Every row gives one point. A path goes straight from each point to the next, and from the last back to the first. The post is the endless flat space through its rows: a point in 2 columns, a line in 3, a plane in 4, and so on, so that a path can go around it. How many times does the path go around the post? Going back the other way cancels.

Post (2 x 3)
[[ -5  53  49]
 [-24 -32  15]]
Path (31 x 3)
[[-96 -50  55]
 [-24  50  65]
 [-69  78   3]
 [  4  62  13]
 [ 62  45  19]
 [  6  34 -31]
 [-44 -11 -48]
 [  1 -31   6]
 [ 40  24  77]
 [-13  51  75]
 [-43   4  46]
 [-43  58  10]
 [  2  12   5]
 [  0  46  -1]
 [-89  10 -16]
 [-47 -19  37]
 [-31 -59  30]
 [  9 -18  83]
 [-45 -21  75]
 [-95  32  22]
 [-48  33  64]
 [-21  -2  59]
 [-77 -36  55]
 [-53 -66 -22]
 [  3  53  -4]
 [ 54 -20  10]
 [ 40  58  30]
 [ 21  80   6]
 [ 52  61   8]
 [ -3  64  -1]
 [-43  -8  13]]
Times around: 1

Post (8 x 9)
[[  -1  -12   46  -57  -56    8   -2    2    4]
 [  11   11  -13   17   -5   18   64   -7   27]
 [ -27  -17  -19   14   30   30   26  -17   23]
 [   5   10  -18   -5    5   17  -41   79    3]
 [  28    4    1   23  -17 -104   -4  -30    3]
 [  -9   -6    7  -19   44   35   74    0   22]
 [ -24    7   -4  -40   -4  -14   55   -6    8]
 [ -26   -3   42   21  -34  -82    6  -41  -31]]
Path (26 x 9)
[[ -53  -14  -35    0   40   44   56   40  -39]
 [  16   23  -19   54  -29   19   87  -61   19]
 [ -13   13   -1   19   23   18    5   -2   28]
 [  83  -34   17  -34    8    8   18   32   90]
 [  18  -21   22  -11  -81  -66  -31   -5  -21]
 [ -94    2  -21   39   24   37  103   44   -9]
 [ -63   -4   15   12    8   27  -36   24    9]
 [  65    9  -17   21  -55  -31    7  -64   51]
 [  13   -9   17  -46   26  -14    9   31  -16]
 [  67  -24   -4   13    1  -41   17   40    9]
 [-109  -16  -10    3    6   13   32  -29    2]
 [  57   23  -11   35  -40   -2  -19   24   53]
 [  49   22   -5  -16   12   19   86   69   48]
 [   3  -17   15   35   38  -19   57   14  -15]
 [  28  -18   -7  -12   19   -9  -39  -28   -6]
 [   0   18   26   67   16  -24   25  -15   -9]
 [  54   -1   22   40  -64   -3   36  -48   77]
 [ -38   -5   37   27  -32    1   44  -13   12]
 [   8  -10   21   33  -25   12  -20  -18   27]
 [ -41   15   -2  -76  -10   -6   17  -20   -9]
 [  23  -24   -3   45    8   14   34  -23    9]
 [ -69  -24   76   12   -2  -41   43  -20  -41]
 [ -35   22    0   65  -20  -33  100  -41   35]
 [ -19   17   14  -54   60   33   13   27   16]
 [ -14    9    8  -15  -24    2   26   17   23]
 [  33    4  -70  108   31  -94  121  -45   38]]
Times around: 0

Post (13 x 14)
[[ -7 -26  -3   9 -10  -4  61   0  -4   7  43  39 -13 -20]
 [-14  50   2 -12 -25  22 -22  -5 -35  24 -65  21 -31  30]
 [-32 -16  31  44  -5  73 -44  16  41 -18 -70  21  38  83]
 [ 20  -7   6  17 -11  13  53  20  32 -26 -14  -7  -2  -5]
 [-59   8  -1  14  -4 -36  30  -3  15   2   8 -16  -6 -29]
 [ -8  -8 -13 -43  -7  16   4 -33 -31  45 -45 -36   1 -17]
 [ -1  15 -27 -14  28  33   5 -10   6  30   5 -20 -25   2]
 [ 24 -25  -7  45   7 -36  55 -15  10   4  26 -18  -9   7]
 [  4  24 -43 -11 -34  18 -18   4 -32  52 -28 -40  30  12]
 [  3   4  19  10  -3 -44  41  20  54   5  22  35   3   9]
 [ 20  12 -16  -8 -36   0 -12 -52  23  -1  18  11  -1 -18]
 [-15  11  66   5  29 -48  46   6 -18 -55  34   4  10  -6]
 [ -7 -71  30  24   0  47 -63  54  37 -42 -61   7  -6  90]]
Path (30 x 14)
[[  17   -2   38  -29   -1   -7    3   -8  -43  -41    8   64   -2   29]
 [ -21  -38   10   -9   37   36  -26   17    1   20  -78  -22   21   42]
 [ -27 -114  -47   15   76   56   13  -19   31  121   38   -7   16   -6]
 [ -50   25  -16   21   29   51  -64  -19   -9   -3  -17  -13   41   -7]
 [ -97   56  -23   52   19   20   12   16  112    7  -13  -85   75  -35]
 [  51  -10  -11   32    0   39  -20    1  -10   15  -27  -41  -36   56]
 [   7   23   14  -68  -23   23   -3   54   23   31   21    8   13   12]
 [  41   13   31   -8  -44   39  -17  -14   25   13  -37   76  -51   -6]
 [  20   36   47   58   27  -19   39   70   47  -57  -69  -48   26   37]
 [  -8  -41   31    7   26   17   -8    0  -49   -3  -48  -37  -33   10]
 [ -27   -6   41  -26  -47   10  -17  -55   -6  -27  -34    0  -29  -18]
 [  -8  -15   36   35    2    5   -8   -9    5  -54   61    6   21   47]
 [  42    5   27   56  -44   14   28  -17   -1    5  -46  -45   -6   47]
 [ -89  -16   53   52   30  -74   79  -45   20    3   62   51  -29    0]
 [ -40   10  -60  -46  -28   32  -13  -34  -26   34   47   16  -12  -34]
 [  56   32   25   20   -4    4   41  -72  -19  -70  -13   52  -41   -8]
 [ -42  -10   38    1  -13  -17   17    4   16  -35  -39  -15   26  -30]
 [  18   -2   67    7  -55   60  -34  -43  -40  -64  -49   20  -14  -18]
 [ -30   -5   -8   21   29  -73   22   17  -22   45   13  -57  -30   28]
 [ -21   18  -25  -30  -19  -36   59   35   60   61   23   27  -47   30]
 [ -46   -8  -22   11    6    8   32    8  -44   35   10   38  -30   21]
 [  11   51   19   17   -9  -68   48   -5  -43  -21   11   18  -23  -18]
 [   8  -65   43    1   42   38  -40   10  -50  -35  -86  -41  -20   27]
 [ -15  -20   36    7   -3   -5   -6  -29   45   23   46   19    5   -9]
 [ 110  -65   26    5   44   20  -10  -16   39  -17    6  -34    5   28]
 [  72   -7  -24  -12  -21  -14   21   36   -9    4   -7   27   -3  -11]
 [  85   33  -11   -2  -25    5  -34   -3   40  -27  -12   50   13   60]
 [ -38   30    3   -5   28  -45   91   37   33  -25   70   -6    4    0]
 [  99    6   22  -45  -17  -45  -37   22   38  -55  -27   -1  -13   57]
 [ -65   13    7   21    5  -70   22   51  -42   16  -24   14   18   33]]
Times around: 2

Post (17 x 18)
[[ 47  23  16  18  35  -2 -27  23 -53  -4  60  13  15  46  20  -4   4 -45]
 [ -1 -28  31  17 -50 -12  12  25   4 -44  -1 -64  -2 -26  -2   9  17 -28]
 [-45 -46 -68  31 -55  42 -27 -90 -26  50 -24 -16  37  75  47  28  57 102]
 [-64 -24 -41 -10   3 -25  -8 -24  48 -18 -37  17  49 -15  31  53 -27 -20]
 [ 29  29 -43  22 -37 -10  -5  40  19  -5  56  -5  41  49 -17 -19 -36 -16]
 [  7  -5  34 -27  35  -5 -14  17 -14  12 -24   9  31 -24  31 -36  22  -8]
 [ 18  13  33 -20  26   0 -13  -6  18 -81   3 -12 -75  74  32 -24 -36   5]
 [-15 -12  -8 -10  -2 -32   6 -21 -38  -5   3 -11  27 -17 -34 -53  15 -21]
 [-19  53  -8  -4  66 -17 -11  15 -10 -22  -5 -26  31  39 -12 -24  24 -32]
 [-16   0 -12 -13  16  30   4 -10  13  -9 -36   2  43  67 -21 -14 -19 -71]
 [ 25 -44  65 -86   9 -62 -34 -32  47 -48 -35  11  -3  28  43 -40  71 -54]
 [ -8  10   6 -39   6  10  29 -11  -8  31  79  -8  19  14  17   4  30  23]
 [  6   1 -59  13  68  11 -20  37 -23  -4   2 -29 -35  66 -36   3  -2 -13]
 [ 20  41 -54  18   7 -23  38 -14  18  20   7 -28  -4 -55  38  50   4  18]
 [  5  -5 -18  75 -11 -32   3 -26  93  24   0  21  31  -1  27  78 -43  50]
 [-25   6 -25 -23   7 -22   5   3 -13  10 -59  32  35  23  -3  21  -2  -5]
 [ 17  -1  -2 -17   5   9   8  15   1 -44 -11 -15  54 -22 -26  14  -9  -9]]
Path (28 x 18)
[[  -3   77  -17   41   36    5  -26   46   -6    3  -39  -19    5   31
   -45  -53   13  -54]
 [ -12  -30    6   -3   17    0  -18  -35    3  -50  -12   10    7   63
     2   36   22  -28]
 [  47   40  -38   35  -54  -85   42   15  -12  -65  -17  -44  -43   -1
     3  -26  -10  -36]
 [ -62   -6  -56    7   54  -18  -43  -57   59  -43   10  -20   63   76
    43   37  -27  -20]
 [ -17   43  -29   35  -42  -22    3  -32    2  -34  -26   -7   -5    3
    11   54  -53   38]
 [ -25  -11  -46    4  -79   10  -60  -51   72  -71  -43  -11   12   96
    28   26  -30  -16]
 [ -58   22    9    9  -15  -43   33  -44 -119   38   14   96  -10   -7
   -14  -30    4  -23]
 [ -21   16 -113   40  -11  -70  -12    8   58  -18  -27   -2  -12   80
   -25  -60   -3   35]
 [  -6  -55   13   31  -43  -39  -52  -17   -7  -53  -34  -22   84   10
     2  -33   23  -19]
 [  32  -17   33  -47  -25  -14   41    2   -2  -13   -5    3  -24  -17
    30   28  -42  -83]
 [  55   16   47  -43   68    3  -50    2  -65  -43   54   -3   24   18
    -2   -6   64 -117]
 [  50   91  -66   -2  -43   19   42   41  -58    8   11  -18  -20   -1
   -23  -15    8  -19]
 [ -26  -75    5   43   22 -111  -59   18   46   20 -111   62   21   12
   -12  -42   -7  -33]
 [  11   64  -75   54   -2    3   -9   -6  104   21  -43  -19   93  104
    12  -50  -38   54]
 [  13  -14   48  -19  -36  -27   29   -1  -20   44   22    8   23   19
   -23  -72  -32   21]
 [ -27  -14  -10    3  -40  -24  -17   -6  -20   -1   22   -8    3  -20
    31   52  -20  -21]
 [ -69   18  -46   53  -62  -13  -73   45  -14  -55  -32   -9   90   12
    10   11    5   -6]
 [ -38  -31  -30   -7  -24   16  -13   18  -30  -53   38   21   59   -5
    -7  -32  -35  -40]
 [ -32   35   42  -40  121  -15   -3  -19   31  -42    0   23    9   64
    34  -59   -6  -24]
 [ -42    7  -55  -61   28   -6    1  -43  -11    2  -32   -6   86   91
    -4  -24   -1   14]
 [  -7    2  -36   -2   16  -45   -3  -29   57   30   10   19   86   31
    60   -5  -25   43]
 [ -27   31  -15   23   46  -66   -5    6  -21  -18   15  -53    4    4
    -4    2  -34   20]
 [  24  -17  -36  -29  -36   29   -9  -62   -5   -2   43   11  -16   72
     3   -6  -39   14]
 [ -79   74  -25    2  -41  -40   23   13  -19   10    5   20  -19  -38
    62   10   23   65]
 [ -37  -15  -17   -4   11   -3   20   24   81  -52  -21   79  -39   -7
    36    8 -118   -7]
 [ -76  -72   -7   16   17   -6    4  -37   67   28   -9   35    8   56
    11   38  -46   64]
 [   4  -51    0   15  -70   28    5   -5    5  -38   36 -107  -13  -60
    55   25  -26   62]
 [ -60   19  -62  -14   45   25  -44   25  -52    6    7  -20   18  -18
    -6  -41  -63   31]]
Times around: 5
